Every row gives one point. The points of each table are mixes of a few directions, plus a little noise. How many directions does each table use, and how many do they share? Where both have some left over, give the other angles between the two spaces (their principal angles), to ten degrees, smallest first.
In the rows, 128 means zero.

First (4 x 3):
[[ 48  86 111]
 [110 140 140]
 [148 141 135]
 [206 145 126]]
Second, 6 rows:
[[109 108 116]
 [145 146 139]
 [141 142 137]
 [ 97  94 108]
 [ 78  74  96]
 [199 204 174]]
Directions: first 2, second 1, shared 1

First:
[[126 129 153  99  91 124]
 [125 128 163  87  75 122]
 [129 129 127 130 130 129]
 [135 127  49 219 249 141]
 [126 129 152 100  93 123]
 [128 128 127 129 129 129]
 [129 129 125 131 132 128]]
Second (8 x 6):
[[115 178 151 117  91 132]
 [ 99 194 100 119 151 182]
 [130  93 104 129 160 150]
 [148  75 149 128 109  94]
 [149  99 164  75  75  37]
 [139 113 106 167 167 115]
 [124 126 130 139 128 156]
 [119 147 118 149 144 158]]
Directions: first 1, second 4, shared 1

First (7 x 8):
[[151 102 171  64 143 165 197 152]
 [117 179 120 217  74 101  93 117]
 [ 82 178  91 179 115 110 102 142]
 [156  94 110  52 138 154 173 103]
 [155 109 159  85 148 141  74  86]
 [116 118 104 209 118  81 115 146]
 [119 116 140  90 160 144 141 149]]
Second:
[[152 152 117  98  70  77 146 115]
 [130  88 169 143 167 126 133 168]
 [115  96 152  86 193 155 174 189]
 [138 140 154 115 201 187 161 188]
 [114 164  87 153  90 135 111  90]
 [155 118 115  93  79  86  70  44]
 [ 86  83 121 116 156 141 146 146]
 [151 177 116 173  83 114 100  98]
 [138 131 111 140  53  60 113  87]
 [100 131 128 164 187 198 125 152]]
Directions: first 5, second 5, shared 3; angles 50, 60

First, 11 rows:
[[128 123 130 124 124 125 131 127 129 125 122]
 [128 163 117 160 155 148 110 137 125 148 166]
 [128 140 124 138 137 134 122 131 127 135 141]
 [127  60 150  67  75  90 163 111 133  89  53]
 [129 190 108 184 176 162  96 143 124 164 196]
 [128  96 138  99 104 110 144 120 131 110  93]
 [128  68 147  74  82  94 159 114 133  94  62]
 [128 169 115 165 160 151 107 138 125 151 173]
 [128  95 139  98 102 110 145 120 130 109  91]
 [127  81 143  86  91 101 152 117 132 101  76]
 [128 224  97 214 203 182  77 151 120 183 234]]
Second, 8 rows:
[[125 125 126 146 135 134 121 124 130 136 143]
 [144 144 139  37  91  96 165 145 117  87  49]
 [118 116 120 192 153 151 102 117 135 157 182]
 [107 106 113 249 176 170  79 106 142 183 232]
 [122 121 123 169 145 142 112 120 133 147 164]
 [130 130 130 117 123 124 132 130 127 123 118]
 [139 140 137  62 101 105 156 140 120  97  71]
 [141 141 137  54  98 102 158 142 119  95  64]]
Directions: first 1, second 1, shared 0; angles 40

First, 8 rows:
[[129 133 149 154 124 132 128 123 119 121 131 128]
 [145 162 114 112 124 136 131 118 104 111 121  94]
 [106 120 190 134 150 167  60 113 115 169 165 130]
 [ 98  93 146 128 137 125 120 144 150 160 136 160]
 [144 151 138 183 108 116 171 124 107  86 107 121]
 [ 69 126 183 102 149 148 115 144 116 191 128 133]
 [122  80  66  54 141 110 108 146 183 160 141 156]
 [208 160  36 155  89  86 191 113 131  26  98 103]]
Second (11 x 12):
[[119 141 114 126 137  63 167 132 126  92 103 125]
 [133  64 117 141 149  91  64 114 181 121 173 178]
 [155  96 142 138 107 249  72 131 140 190 170 142]
 [ 95 180 167 106 163  80 121 111  81 111 114  87]
 [131 173 153 119 109 213 146 134  85 164 113  88]
 [137 141 111 130 108 139 175 144 124 123 103 121]
 [120 143 112 128 131  73 171 132 124  96  99 124]
 [139  70  97 144 131  88 108 126 180 111 151 176]
 [111 168 159 113 143 129 126 119  88 133 117  95]
 [170  69  86 158  85 194 132 150 183 153 145 175]
 [108 164 151 114 147  96 132 117  96 114 115 100]]
Directions: first 4, second 3, shared 2; angles 90

First:
[[ 93 118 177 176 116 131 180 144 140 174 164 171 123 134  42 120  87 165]
 [115 101 105 103 140 123 150 140 106  95 102 148 118 136 119 138 164  91]
 [131 128 157 161 103 156 118 140 151 150 144 123 145 104 132 105  85 178]
 [133 189 180 120 211 194 151  78 119 114 217  68  71 195 164 208 177 139]
 [153 140  90  95 135  97  91 106 119 112 109 107 130 128 168 133 151  95]
 [174 113 116 135 110 102  93  83 135 160 205 148 128 100 128 140  91 154]
 [ 77  73 108 104 135 138 191 187  96  73  51 173 122 139  90 122 178  75]
 [ 87 125 115 131 106  82 150 170 128 138  41 151 147 131  78  87 124  94]
 [186 166 106 124  96 127  27 104 157 137 118  62 164  86 232  96  96 161]]
Second, 10 rows:
[[157 124 135 182  96 117 139 143  92 100 131 160  42 112 107  83 167 154]
 [ 71 157 150  52 193 164 180  30 133 164 156  81 214  89 144  99 106 159]
 [159 122 132 182  95 116 133 149  95 100 129 160  44 117 108  91 164 148]
 [120 147 155 140 139 143 185  67  82 119 155 133  81  74 113  43 163 189]
 [109 120 106  76 147 128  85 152 186 157 109  99 227 174 154 216  75  71]
 [111 141 142 112 148 142 159  84 115 135 143 118 136 101 128  94 133 155]
 [132 119 115 124 122 121 101 157 149 132 115 126 148 153 135 168 112 100]
 [ 99 133 122  75 159 139 120 111 162 156 126  96 211 142 148 169  91 105]
 [179 108 118 204  70 100 101 197 106  90 113 174  28 143 106 122 162 122]
 [143 110 104 132 109 111  77 189 161 129 103 132 148 174 136 196 106  78]]
Directions: first 5, second 2, shared 0; angles 70, 70

First, 10 rows:
[[120 111 152 249 155  94 118 144  83 155 139  67 117 148  99 125 119 154
  123 127  23 126 171 129]
 [133 139 107  38 106 157 134 114 160 107 119 178 135 114 148 126 133 109
  131 130 205 132  93 130]
 [128 125 115 117 117 143 125 118 126 124 126 146 125 127 125 118 124 124
  129 132 130 137 113 137]
 [125 122 143 182 143 108 125 138 110 140 134  96 124 136 116 130 126 140
  126 126  83 124 150 125]
 [135 146 139  67 134 117 140 136 165 118 123 132 143 116 153 151 141 118
  129 121 193 110 129 107]
 [123 114 112 153 115 148 119 117 105 130 129 142 118 134 112 107 118 130
  128 136  94 146 115 149]
 [123 112 111 164 115 148 116 116  99 132 131 140 116 136 109 103 116 132
  128 136  85 147 116 151]
 [130 135 135 113 133 120 133 133 141 127 127 124 134 125 137 139 134 127
  128 124 148 119 134 118]
 [132 135 122  82 120 137 132 124 147 118 124 148 134 120 140 132 132 119
  130 128 170 126 114 124]
 [130 140 147 116 143 106 137 141 146 129 128 109 137 124 141 148 137 128
  128 120 149 111 144 110]]
Second:
[[148 106 102 129 101 127 129 143 114 138 137 119 122 146 120 125 148 142
  104 149 163 131 129 138]
 [181  74  60 129  58 126 134 166  91 154 154 102 111 173 107 123 181 162
   68 182 221 137 127 150]
 [129 128 129 128 128 129 129 129 129 128 129 129 128 128 128 129 128 127
  129 127 128 128 128 128]
 [133 123 122 128 121 127 128 131 124 130 132 126 127 132 127 127 134 131
  122 134 136 129 128 130]
 [103 152 159 128 161 130 125 110 144 115 116 141 136 107 137 131 102 112
  154 103  86 124 128 117]
 [163  91  83 130  81 126 132 153 103 146 145 109 116 159 113 124 162 151
   89 165 189 132 128 143]
 [115 142 145 128 146 129 127 118 137 122 121 135 132 117 134 130 115 120
  143 115 104 126 127 122]
 [ 97 160 168 127 170 130 124 104 150 110 113 145 138 101 140 133  97 107
  164  94  72 123 128 113]
 [111 145 151 128 151 129 126 115 140 119 119 138 134 113 135 130 112 117
  147 110  98 126 128 121]
 [102 155 162 127 163 130 127 108 146 114 115 141 137 106 139 131 102 111
  156 100  82 123 127 117]]
Directions: first 2, second 1, shared 0; angles 80

First (11 x 32):
[[117  96 120 143 133 116 160  81 109  92 148 105  84 114 112 134  81 127
   99  73  77 102 133 192  78  83  98 108 106 193  82 166]
 [116 122 117 131 130 129 136 112 134 109 121 115 127 126 108 115 104 129
  127 109 115 117 125 153  89 109 108 134 126 149  89 153]
 [124 144 163 138 119 108 110 175 124 174 134 160 140 126 143 142 159 149
  104 168 151 145 112  80 172 149 173 132 123  91 193  96]
 [121 104 118 135 158 110 151  86 117  96 138 117  94 108 125 141  94 127
  114  68  78 128 116 183  90  99  98 115 104 180  92 162]
 [155 144 131 127 106 152 112 162 143 155 130 114 132 154 158 105 163 130
  179 180 160 111 172  85 202 156 153 125 144  86 180  84]
 [130 156 118  94 136 147 101 143 143 136  96 155 185 133 121 131 160 108
  144 157 176 174 102  85 127 169 130 157 158  78 122 116]
 [149 140 152 139 130 118 113 168 128 170 144 140 116 131 174 138 168 144
  145 162 138 135 142  86 215 156 169 115 118  94 212  82]
 [131 111 120 121 119 135 148  89  99 106 144 126 109 121 121 149 114 104
   96 107 116 122 132 152 104 117 114 111 130 154 105 136]
 [141 137 134 135 166 113 113 155 151 147 124 129 122 124 166 124 150 147
  174 127 118 147 126 115 183 147 138 128 109 111 171 115]
 [123 128 112 106 106 154 132 103 116 107 119 129 149 133  99 129 120 100
  108 132 148 127 128 131  83 127 111 136 155 128  84 137]
 [100 127 124 139 109 128 131 133 143 116 111 115 146 133  83  97  96 144
  115 127 129 102 120 144  65  97 114 150 133 143  78 159]]
Second, 10 rows:
[[128 141 124 155 131 118 106 168 160 142 108 101 168 146 116  75 136 153
  199 168 139 109 138 109 168 114 125 164 143  95 130 122]
 [111 122 143  96  87 142 147  96  78 123 144 176 124 114 101 187 122  96
    7 122 152 147  99 123  58 140 143 109 138 141 111 127]
 [126 113 148 148 127  94 139 114  80 134 159 145 113 110 124 165 129 127
   76 125 109 134 110 135 144 108 140 117 122 139 150 119]
 [132 120 143 118 124 124 142 113 100 133 150 153  98 114 146 170 132 119
   75 111 119 142 122 130 126 140 145  99 112 144 153 119]
 [122 141 116 120 153 139 116 149 183 125  96 114 136 135 134  91 120 149
  179 113 126 129 129 132 111 137 116 141 115 128 111 150]
 [134 132 110 145 122 151 124 156 191 125 110  68 114 157 140  51 109 160
  220 135 119  71 185 141 143 114 117 132 120 137 119 139]
 [143 144 111 115 167 142 110 147 177 129 102 115 135 137 159 101 144 137
  207 124 131 143 137 119 158 155 118 136 122 110 138 128]
 [135 145 129 137 115 145 113 173 172 149 114 103 133 152 145  80 138 154
  188 162 145  99 164 104 164 138 144 135 127 105 154 113]
 [109 114 140 133 136  97 138 105  89 121 139 158 130 102 104 169 116 121
   57 104 112 154  82 145  89 110 124 130 122 146 110 144]
 [141 108 117 108 117 132 147  60  51  99 155 148 129 112 111 190 132  67
   66 119 128 151 114 143 117 123 110 114 159 136 104 119]]
Directions: first 5, second 6, shared 5

First, 10 rows:
[[ 93 139 139 108 114 153 161 124 141 118 143 138 119 149 129 156 130  78
  125 141 142 139 130 184 134 164 138  86 128 177 126 116]
 [172 111 109 152 163 113  86 119  98 140 107 117 136 100 150 100 119 207
  140 112 110 119 134  51 119  86 119 185 136  49 131 123]
 [127 137 142 130  80  78 129 169 161 130 133 126 139 131  61 107 148  84
  100 126 132 114 102 151 133 122 115 116 113 173 127 184]
 [140 118 113 133 171 158 115  98  98 128 119 126 123 118 179 135 111 179
  151 125 121 136 147  94 121 123 135 151 140  77 130  88]
 [ 66 153 156  94  70 142 187 147 175 110 160 145 119 168  86 166 145   9
  106 150 154 140 116 240 144 186 138  45 115 247 126 144]
 [197 111 111 169 143  63  65 147 110 149  98 109 147  88 105  67 131 215
  125 103 103 100 116  26 117  58 103 205 127  45 130 167]
 [145 122 122 138 139 117 110 127 118 133 120 123 132 117 130 114 126 158
  131 121 121 122 128  98 124 111 124 149 130 101 128 132]
 [120 134 134 123 113 122 136 136 140 126 133 130 129 135 111 130 135 103
  120 132 134 128 122 148 131 137 128 113 125 153 128 140]
 [123 120 115 121 178 185 130  85  94 122 124 130 115 128 200 154 106 168
  157 131 125 145 158 115 123 140 144 135 145  87 129  65]
 [ 99 138 137 111 112 146 155 127 142 120 142 136 121 147 124 150 131  82
  126 139 139 136 129 175 133 156 136  93 124 173 128 123]]
Second (10 x 32):
[[ 80 178 163 108 111 160 205 106 144 104 159 162 127 167 134 187 147  44
  131 168 158 136 121 225 137 198 134  73 120 211 124  92]
 [ 71  80 109  83  86 161 118 165 161 133 135 102  99 140 102 127 104  67
  106 104 127 154 144 177 138 135 159  63 131 185 128 165]
 [110 109 119 112 120 146 124 136 135 130 130 119 116 133 128 130 116 112
  125 120 127 138 138 142 130 131 140 106 131 142 128 133]
 [218 244 195 211 132   7 173 110 117 118 132 184 198 123  83 117 207 152
  129 181 142  63  58  93 123 127  54 216  99 112 124 130]
 [118 124 120 120 152 164 134 103 112 123 128 129 119 131 168 147 116 141
  143 131 129 139 146 131 126 140 139 124 135 114 128  91]
 [123 114 115 121 148 157 121 115 115 128 124 123 118 125 158 134 111 149
  140 123 124 139 145 118 127 128 138 129 136 107 130 105]
 [109  43  77  99 120 155  62 161 135 147 111  81  97 110 127  92  83 150
  116  78 104 150 158  97 126  87 159 113 142 103 133 167]
 [169 143 133 157 141  91 114 125 113 133 119 133 147 112 122 109 142 169
  131 130 122 109 115  84 123 104 106 174 125  90 126 134]
 [169 143 129 156 164 112 118 105  99 131 118 135 142 113 155 120 134 187
  144 133 121 114 126  78 120 111 111 179 130  72 129 104]
 [114 102 118 114 105 128 111 154 145 135 126 112 118 127 104 115 120 108
  113 110 123 135 131 137 132 119 138 106 129 146 129 160]]
Directions: first 2, second 3, shared 2

First (8 x 32):
[[137 110 112 141 134 133 146 130  90 121  97 134 162 174 118 162 133 115
  108 142  97 105 138 108 138 108 148 142 134 138 107 126]
 [124 115 121 103 126 129 154 119 107 129 129 131 145 119 130 143 120 114
  119 133 113 120 146 123 116 114 115 130 128 138  97 116]
 [134 207 177 140 126 144  24 150 238 167 160 107  22  79 165  14 158 167
  170  83 217 170  60 167 149 185 128  96 117  93 249 143]
 [122 115 122 144 128 110 138 126 125 108 133 132 139 130 112 145 118 138
  134 136 123 134 134 129 125 132 128 133 131 125 121 140]
 [125 117 122  99 126 134 153 120 108 134 129 130 142 116 133 139 121 111
  117 130 115 119 146 124 114 113 114 127 127 139  96 113]
 [146 106 107 171 140 134 138 139  85 114  79 134 171 211 109 175 141 119
  103 150  88  97 132  99 154 106 171 149 138 133 119 135]
 [117 153 149  65 117 142 122 118 158 160 165 120  89  52 161  80 124 120
  138 104 162 143 129 149 104 136  86 106 118 131 130 106]
 [117 100 114 159 129  98 151 124 112  91 129 137 156 141  97 168 111 140
  135 147 109 133 142 125 124 129 131 142 133 125 109 147]]
Second (11 x 32):
[[151 159 148  87 113 189 100 134 104 186  95  90 114 155 162  74 176  89
   60 108 135  91 119  97 138 112 153  91 151 181 143  98]
 [ 86  73 112 145 108  56 190 105 104  54 173 125 168  86  70 173  83 149
  129 154 116 156 173 132  83 145  98 125 150 153  77 163]
 [124 111 122  73 116 144 170 113  81 143 126 119 156 115 137 139 124  92
   86 131 106 106 160 109 103 101 111 116 139 169  71  99]
 [114 121 133  90 112 126 150 115 114 131 148 114 131  91 130 117 121 116
  108 125 131 130 148 125 100 127 105 108 139 158 101 119]
 [151 159 135 157 144 151  78 148 161 149 104 134 101 163 145 107 151 138
  146 117 142 125  91 133 164 134 156 137 116  96 181 130]
 [104  95 115 116 123  92 176 110 113  95 159 139 152  89 106 163  93 133
  140 141 115 143 159 138  97 127  96 136 126 130  81 133]
 [159 134 119 147 142 164 112 142 102 149  73 131 146 204 139 142 156 109
  102 132 102  91 114 103 164 104 173 141 129 128 138 116]
 [141 152 136 163 138 135  84 144 159 135 115 128 103 152 132 108 145 146
  144 120 145 134  96 133 155 143 152 131 123 106 179 141]
 [137 129 114 129 161 128 131 131 158 132 126 176 122 122 147 164 106 136
  194 131 118 136 116 156 145 118 112 175  82  58 122 116]
 [110 125 126 120 139  96 139 120 174 111 172 158 108  63 131 138  91 153
  196 125 146 166 129 170 112 145  84 149  95  76 123 131]
 [134 149 145 182 115 128  78 144 141 122 116  92 108 166 110  87 162 148
   98 123 153 131 101 112 147 155 171  99 159 154 192 160]]
Directions: first 3, second 4, shared 3

First, 8 rows:
[[142 156 146 116 157 166 103 121 141  73  78 185 178 158 128 163 133  98
  158 127 147 141 151 129 155 101  86 109 174  93  86  23]
 [156 152 153 146 136  82  94 127 138 119 117 172 172  82 184 155 134 159
  137 136 146 168 118 149 125 130 109 174 134  95 105 107]
 [148 123 121 123 113 149 106 121 134 138 108 139 127 142 151 103  87 118
  127 147 112 116  87 143  86 135 116  92 110 118 118  79]
 [176 146 129 140  97  93 103 118 122 169 139 102 116  57 110 125 120 126
  124  69 138 153 136 125 121 149 167 130  86 139 146 174]
 [104 101 124 104 113 172 172 120 156 109 146  74  81 168  76 115 163  92
  146 115 120 123 157 123 129  90 141 182 146 138 164 154]
 [ 86 140  94 132 156 188 154 125 102 118 172 118 142 165 105 116 109 129
  113 146 139 114 175 104 155 114 164  25 120 145 117 121]
 [124  96 142 124 108  45 153 151 115 170 120  86  72  94  92 136 172 133
  111  87 116 104 114 112 152 168 134 211 133 166 173 249]
 [ 90 111 118 136 147 130 139 138 114 130 144 148 139 158 181 109 105 165
  107 199 111 108  92 138 105 140 110  99 121 128 112 119]]
Second:
[[150 110 138 108 122 128 138  99 130 166 153 123 129 109 157 111  85 140
   99 146  98 109  68 104 104 177  93  86 116 135 137 139]
 [140 127 163 100  88 108 158 176 138 134  70 122 116 155  90 194 154 124
  156 115 125 139 152 110 180 120  89 188 180 125 129 159]
 [ 95 115 107 164 182 111 141  94 138  75 172 153 145 106 152 103 115 134
  110 124 164 104 112 140  96 125 124  78  95  89 138  93]
 [ 91 106 101 107 147 162 130  89 158 134 195  89 127 128 105  76 110 121
  137 103 139 113 109 146  99 110 142 140  98 145 124 105]
 [118 141 123 140 111 118 117 155 129 126 122 113 122 129 121 133 150 136
  147 123 139 154 160 150 132  96 164 184 124 131 126 146]
 [166 175 162 136  83  96 107 194 111 127  31 136 139 112 157 185 143 128
  146  98 106 167 159 114 153 143 138 169 166 124 133 163]
 [146 147 145  84 103 168 119 155 123 145  67 114 116 178  63 165 157  89
  160 111 108 136 169 110 186 112 120 164 186 162 109 121]
 [154 104 129 178 136  85 145 119  85 140 153 187 109 127 167 136 131 170
   74 236 127 120 106 127 126 150 109  61 106 102 136 157]
 [ 92 130  83 137 183 174  98  71 139 103 193 113 146 108 136  50 103 111
  123  95 144 111 113 151  74 117 174  86  81 137 122  70]]
Directions: first 6, second 6, shared 1; angles 30, 40, 50, 50, 80
